Each row is a point. Two turns around zero, p and q, are shown by what they do to some points. Where does a point land after both, in the order given? Backwards means that the second turn is done in reverse. Each puzzle has new turns, and all numbers are rounded.

Turn p:
[6 1] -> [ 0 -6]
[-29  -3] -> [ 0 29]
[ 11 -35] -> [-36  -7]
[12 37] -> [ 35 -16]
Turn q:
[-37  -9] -> [-29  25]
[10 11] -> [15 -2]
[21 10] -> [ 20 -11]
[38 -6] -> [ 18 -34]
[-32  -5] -> [-23  23]
Where do these land?
q, then p: [-4 -9] -> [-1 10]
p, then q: [-48 -13] -> [35 35]
q, then p: [ 9 16] -> [  0 -18]
p, then q: [ 10 -16] -> [-17   9]
q, then p: [33 21] -> [-18 -35]

Turn p:
[-28 -10  -6] -> [-25 -11 -14]
[ 36  35 -10] -> [23 41 21]
[-32 -16  23] -> [-23 -36   2]
[ 25  11 -21] -> [18 29 -5]
[  0 -20  14] -> [  7 -23  -4]
Turn q:
[-20 -13  26] -> [-28   0 -22]
[-23   8 -14] -> [ 2 28 -3]
[ 15 -35   0] -> [ 14 -26 -24]
[33 26 22] -> [-14 -26  37]
[-21   6  10] -> [-18  15  -5]
[ 15   8 -45] -> [44 10 16]
Where do these land?
p, then q: [-10  39  -3] -> [-35  17  11]
p, then q: [21  8 23] -> [-13 -29   4]
p, then q: [-12   5  11] -> [-11   2 -13]
p, then q: [ 10 -34 -48] -> [53 19 21]
p, then q: [ -9 -18  16] -> [  7  -8 -23]

Turn p:
[-17  11  15  -4   1  -4] -> [-16 -13  13   2   1   9]
[-21 -20  16 -16  -4 -25] -> [-18  -2  29 -19 -18 -12]
[-18  -3   2  21  -7 -13] -> [-10 -24  -6 -11  -4 -13]
[  7   0 -15  -7  18  19] -> [  3  20 -16   4  -1  17]
[ 18   4 -11  -9 -15  16] -> [22  9 -2 21 -3  0]
[18 -3  4  9  8 16] -> [19  4 -8 -6 12 11]
[ 13  11 -11   7  -2  -9] -> [  1   3  -9   9  14 -13]
Turn q:
[-10 -19   3  23  -7 -21] -> [-24  17  14   5   3 -20]
[ 11 -14   8 -17  -6  18] -> [ -3 -31  -4   0   5   3]
[ 10  24 -14   0   1 -10] -> [ 19  12  -5   3 -21   2]
[-13 -12  -4  -7  -6  24] -> [-14 -12 -17   1  15  12]
[16 13  2 13 16 -9] -> [ 22  10   5  -6  -4 -16]
[  0  17 -10 -13  15  -9] -> [ 14   8   0 -15 -15  12]
[-13  -8  15   1 -13   7] -> [-12  -5   7  12  16   7]
Where do these land?
q, then p: [-11  -7  -9   8   3   5] -> [-15   3  -8   7  -3   3]
p, then q: [  3 -10   9  14  -7  15] -> [ -1 -22  -6  -3  -7 -10]
q, then p: [  5   5 -11 -27 -11 -48] -> [ 20 -36  32  19 -16  -3]
q, then p: [10  6 -5  4 11 -8] -> [  3   5  10  10   7 -10]
q, then p: [  5 -10  -9  -4   1  19] -> [ -3  14 -11  -5 -14  -6]
p, then q: [ -5 -12  13  -2  11  12] -> [  4 -19  -6   3   5  12]
q, then p: [-7 29 12  6 -8  4] -> [ 16  -6 -13   1  24  10]

Turn p:
[  5  -4  10  -7 -15   0  -6 -18  -1] -> [ -3   8  11 -12   4  -9  14  -9   9]
[ 6 15 22 12 -4  8  1 -4  1] -> [ 0 -3 -1  9  9 -3 18 13 18]
[ -8  -4   0  11  -9 -13  -8   2  14] -> [-17 -12   0  -3 -10   8   0  -7   9]
[ -2  17  -6   9 -13  -3 -10  -7  -3] -> [ -5   1   5  -5 -18   0  14  12   4]
[-23 -18  -8  -9  22  19 -10  14  -7] -> [ -9  18   9  16  11  14 -27   1 -20]
[ 3 -2  1 -1 -6 11 24  6 -9] -> [22 -2 -2 -6 13 11  1  5  0]
[ -2   1 -15 -27  13  -8  14  19  11] -> [ 12   4 -21  -6  -5  -4 -34  -5  -4]
[  1  11  14  13  -5 -19  -5 -10  -8] -> [ -8 -18  10  -3  -4 -14  12  11   9]
[  4   9  -5   7  -1  -8 -12  -3  15] -> [-12  -2  -9   3 -16  -3   7  -3   5]
[ 10  -3   0   5   1   0  12 -23  -1] -> [  1  -4  -6 -11  11  -8  19  -3  -9]
[  6 -23 -13 -13  17  14   1  24 -11] -> [ 19   9   4  18   6   8 -24 -15 -20]
Turn q:
[  9  11   9   6 -19 -15   3   7  13] -> [  2  -6  -7 -13  17  10 -13  16   7]
[  2   0  -9   3  48   9   2  10 -20] -> [ -1  43   6   5  -8 -18  17 -19  -8]
[ 12 -14  10   8 -13   4  -2   9  10] -> [16 -7 10  5 13  8  3 13  6]
[-22  -2  11   1   3   5   2 -11   7] -> [-11  -7  -1  -1 -11  17  13  -6   3]
[-12  -7   6  -6   0   9  14 -19 -18] -> [ -3  -4  -5   7 -29   4   9   4 -14]
[  7  10  -8 -10  -2   4   1   7  11] -> [ 11  -3  -2 -11   5  -4 -10 -11   3]
[  8  -8 -27  -2 -21 -23   3   8   6] -> [  4 -18 -18   4  17 -25  -9  10  12]
[ -7  -8   4  -5   3   5  -6  11 -17] -> [  0   4   1  13   4   0   8  -5 -18]
[  3  11   1  15 -10   7  -9  -2   7] -> [ -1   1   6   5   3  13 -16   1  11]
[ -2   7   2 -10  11  -5  -9 -22   1] -> [-18  -3  11 -13 -13  -6  -2  -5  -3]
Where do these land?
q, then p: [-12  16  -5   8  -6  11   7 -28   3] -> [-11  17   9 -11 -10  21   9  -9  13]
q, then p backwards: [18  9 -3 17  6 -7 -6  5  1] -> [-12   5  13 -20   1  10  -3   2  -4]
q, then p backwards: [  7  13  -5  -6  10  -7 -29   1   0] -> [-12 -22  10 -15   6  -7 -11 -10  -4]
q, then p: [  0   2  14 -15   7  10   7   4  -1] -> [18  9  6 -6  7 -8  6  3 -1]
q, then p: [-10 -22  14  -5   8 -13   5  10  -7] -> [ 19 -14  -6  -6  13   6 -10  12 -11]
q, then p: [  3 -27   7  -4   3   8  -1   8  -4] -> [ 16 -20  -3   4  15  -1   7   1   0]
p, then q backwards: [-15   6  -1   5   3  22  21  -7  17] -> [-11  11  17  12  -6 -17  13  19   3]
q, then p backwards: [-25  12 -17  -3  -3  14  16 -10   3] -> [ 13  -1 -15   3  -5 -10  -4  14  30]
q, then p: [ 10  12  -5   8 -19 -17 -21   2   6] -> [-24   4   3  22  -1  -3 -18  -5  -4]
q, then p: [ 11   0  -1   9 -10  -6  -4   9 -15] -> [ -1  -8   4  19 -10  -1  -4   8  -4]
q, then p: [ 12 -21   1 -15   3 -14   5   6  -4] -> [ 16 -21   0  -2   3 -11 -15  -3  -4]

Turn p:
[-16 -12  25  24  18  20  -7   2  -4 -11  13] -> [-10 -13  -8 -34 -12  -2  19  -8   7   6  24]
[-20  30  -2  17  15 -16   7  15  34 -29  16] -> [ 40 -19  15   8 -16  13   8 -28  25  -2  21]
[-18  -3   4  14  -3  25  -7 -24  21  27  21] -> [-13  37   4 -10  -6 -21  22 -22   7   0  16]
[ 13  26  10 -16 -12  16  16 -29 -19  18 -11] -> [-14   6  29  -8  18 -28 -15  -7 -21  -2 -23]
[ 35  -1 -24  -1 -26  21  -4  22 -17   7 -24] -> [-16   6   0  17  -1  25  -8  12 -52  -3 -14]
[-13 -11 -25   5  23   7 -29  -5 -19  31  -4] -> [ -6  24 -14 -14 -20  -2  31  21   0 -13 -27]
[-13 -16  -2  16   7 -17 -31 -18 -22 -22   1] -> [ 25   7 -17 -35  -2   4   2  30   9  10   4]
[ 38  20   3 -18  -4  -3  25   9  18   2  17] -> [ -5 -12  14  27  35  11  -7 -28  -4 -13  -3]
[ -6  21  10  19  -3 -13 -19 -20 -22  24 -14] -> [ 17  10   3 -18  -1 -24  14   3 -13  25 -29]
[  8 -18 -25 -24  -4   0  11   9   1  -9 -17] -> [-10  -1   0  24  -3  13 -19  26  -3 -18   0]
[ -2 -19  26 -17  16 -29  14 -22  22  -6 -18] -> [ -4 -16  10  16  20 -22  -3  24  38  17  11]
[-15 -12 -14  -8  -5 -18  18  18  14 -11  15] -> [ 11  -6 -19  23  -9   4 -16  -6  18 -15  14]
[ 23  -1  17 -29 -21  18 -14  18 -16   0 -13] -> [-34  -3   2  -3   9  24 -24   1 -17  17 -19]
[-13  -4  -3  18   0 -11  19  24   8 -20  18] -> [ 19 -21 -19   8 -13   5  -4 -16   5  -9  25]
Turn q:
[ -8  -7 -10 -26  24  15  20  -1  17  -4 -14] -> [28 21 16 18  9 -6  4 -3  6 18 17]
[ 22  -7   1  28 -23  12  20  14  26 -10  -3] -> [-14  -9   7  28   7  -8 -29 -24  15  -9 -20]
[35 11 -8 -5 -7  4 13 13  2  7 -5] -> [  4  10  -1  18  11  11 -20   4 -11   2 -27]
[-10   1   7   4   0 -20  -7 -38 -37  -7   5] -> [  8 -36 -12 -21 -19  -6  24  13 -20   4   2]
[-17   5  31 -16 -17  -5 -24 -27 -26   1   9] -> [ -6 -27 -34 -15  -8  20  26   7  -9   4  22]
[ 30 -12  -2  25   5  20  -1   7  17  15   3] -> [-26   3  20  29  -2  -2 -21  12   4  -7 -10]
[  2  15 -26  23  -9  30   0  16  15  -4   4] -> [-32  18  14   6   8 -13 -13 -22  -1  15 -15]
[-19  -7 -19 -31   9 -19   4 -10  14   8  15] -> [ 26   5  12 -27   5   8  -4  12  17  22  15]
[-34   8  19  14 -18 -20 -16 -17 -34  22 -13] -> [-11 -30 -17 -34   8  -2  18   1 -30 -24  24]
[-36  29   4 -18  29 -24  -8 -16  17  -3   1] -> [ 21  17 -24 -30   1 -28   3  15   8  16  31]
[ 23 -28   6   3 -10  -7 -26  27 -19 -21 -20] -> [ -5   0   1  12   2  16  32  -1  14 -37 -32]
[11 -8 -2 -1 17 12 24 32  8 -4 17] -> [  9  28  17  16 -21   9 -21 -13   6  -4  -6]
Where do these land?
q, then p: [-22   5   7   2  -4  21 -16   0  29 -18  33] -> [  7  42   5  16 -10 -16   1 -25  22   0   4]
q, then p: [ -3  27   6  21   5   2  12 -14  19   6 -12] -> [ 28   6 -23  -5   2   4  11  10  13   1 -18]
p, then q: [ 35  23   7 -13   5   9  -7   7  -8 -10   1] -> [  3   5   5  27  -9  -1  27   5 -12  -4  24]
p, then q: [ -7   1  19  -7 -14 -11   8  11 -17  23 -20] -> [ -1 -11  15 -21  25  -5   9  10  -7 -23   3]
q, then p backwards: [-22 -29  -6   7 -20  -3   8  -8  -3 -18  -3] -> [-4 25 20  7 26  3 13  7 11 -8 12]
p, then q: [  7  43 -15   1   3  -3 -19 -10   0  11   4] -> [ 13  -7 -25  34  10  -8   2   8 -22  -2  -2]
q, then p: [ 19  11   3 -22  22   4  16  28 -12  -1  -9] -> [ 14 -10  23 -10   6  10   4  -8 -38   2 -13]
p, then q: [ -3 -12  21  42  22   4  12 -10 -10  -5  10] -> [ 38  -8  19 -12 -18  24 -14   3   8  10  -6]
q, then p: [ -2 -19 -11 -43  17 -16 -21 -40 -19   1 -20] -> [-34 -38 -19  34  15   1   8 -17 -16 -27   1]
p, then q: [ -1 -16  -4 -24 -13 -48   0  25   1 -11 -25] -> [-43  15  31   6  20  -8  -2   8  12 -26 -16]
q, then p backwards: [  8 -16  -9  20 -18 -11  15 -11  -7 -14   5] -> [ -7  26  12  -8  15  -5  15  14 -12  -2  -8]
p, then q: [ 16  11   1  -7  -2  33 -17  25  32  35  19] -> [ -5 -22  -4   5  -1 -33  -3 -23 -31  28  34]
p, then q: [-13  -8 -35  33 -17  17 -21 -19  -6 -20  -5] -> [ -4  15 -29  -4 -11  36  -9 -12 -21  14 -31]
q, then p: [ -9 -22  18 -10  15   3  28  15  -1  20  24] -> [ -8  18   0 -27  18  21  -8 -27 -14  14  13]
